Every row gives one point. The points of each table are mixes of a few directions, plus a little noise. How many directions does each table use, and how many do they share? Where both have some left over, give the other angles between the two spaces (their principal angles), to ten degrees, smallest first.

First (6 x 2):
[[ 37.8  44.3]
 [ -6.8  -8.0]
 [-10.8 -12.5]
 [-13.3 -16.0]
 [ -4.8  -6.2]
 [ -1.9  -2.4]]
Second:
[[-26.4  22.6]
 [ 26.3 -22.2]
 [-15.2  12.6]
 [ -5.4   4.2]
 [ 20.5 -17.5]]
Directions: first 1, second 1, shared 0; angles 90

First (7 x 3):
[[ 10.1  38.3  13.2]
 [ 29.1  23.2  -6.1]
 [ 18.4 -15.9 -19.4]
 [-28.4   6.8  21.6]
 [ -9.3  -5.3   3.1]
 [-22.1 -20.0   3.5]
 [  2.7 -27.0 -15.8]]
Second:
[[ 17.4   8.1  -6.8]
 [  7.4   3.5  -3.0]
 [  9.4   4.4  -3.8]
 [-55.0 -25.7  21.6]
 [ 20.6   9.6  -8.1]]
Directions: first 2, second 1, shared 1

First, 8 rows:
[[ -6.6 -18.5 -13.1  12.5 -17.3 -22.7]
 [ 18.9 -10.5  -1.5  -8.3  10.6 -28.3]
 [ 33.9   4.9  17.6  -4.4 -11.7   8.1]
 [ 14.2  20.0  -1.3 -19.4  38.4   4.1]
 [-31.4 -15.6   3.1  13.8 -21.4   2.3]
 [ -4.8   7.5  28.4  -1.1 -12.7  33.0]
 [-11.4  32.0  -7.5   3.3   5.4  43.3]
 [-13.0 -19.0 -25.6   4.5   8.7 -39.3]]
Second, 7 rows:
[[ 10.5 -39.3 -20.4 -53.9 -11.9  26.7]
 [ -9.1  33.3  17.2  45.8  10.0 -22.8]
 [  3.7 -13.6  -7.3 -18.6  -4.1   9.3]
 [  2.7  -9.5  -5.0 -13.1  -3.0   6.6]
 [  2.1  -7.6  -4.0 -10.5  -2.3   5.3]
 [ -8.1  30.4  15.8  41.5   9.3 -20.6]
 [ -1.6   6.4   3.3   8.7   1.8  -4.2]]
Directions: first 4, second 1, shared 0; angles 80

First:
[[ -0.9   4.3   2.0  -2.3  -0.5  -2.5  -1.1  -1.9]
 [  1.8 -12.0  -6.8   5.8   1.8   7.5   3.4   5.0]
 [  7.7 -42.0 -23.7  20.8   7.9  27.7  10.3  14.8]
 [ -5.1  29.0  15.9 -13.6  -5.5 -18.9  -7.4  -9.5]
 [  3.7 -22.0 -11.6  10.3   4.0  14.0   4.8   7.4]
 [ -7.6  39.0  21.4 -18.9  -7.5 -25.2  -8.6 -13.2]
 [-10.2  54.9  30.8 -27.5 -10.7 -35.3 -13.4 -19.5]
 [  9.2 -50.3 -27.8  24.5   9.0  32.3  12.2  17.5]]
Second (8 x 8):
[[  0.2 -13.7 -50.5  23.1   5.7  11.9  -1.3  29.2]
 [-17.5  22.4  45.3   6.9  14.2  10.1   9.1  -7.5]
 [ 11.3 -20.3  22.1 -14.2 -12.5  -0.2  23.3 -31.5]
 [ -2.0 -14.0  33.2  -8.6  14.9  -3.5 -28.4  -4.8]
 [ 22.8   8.3  -4.8 -24.8 -31.1  -8.6  -7.4   1.1]
 [-16.5 -28.8 -23.9  14.2  27.9 -12.9  -6.2  -9.6]
 [ 16.8   6.6 -27.7  -9.1 -25.7  -1.7   5.3   8.7]
 [-17.5  41.4   7.6  11.7   6.9   5.9   4.8  13.1]]
Directions: first 1, second 5, shared 1
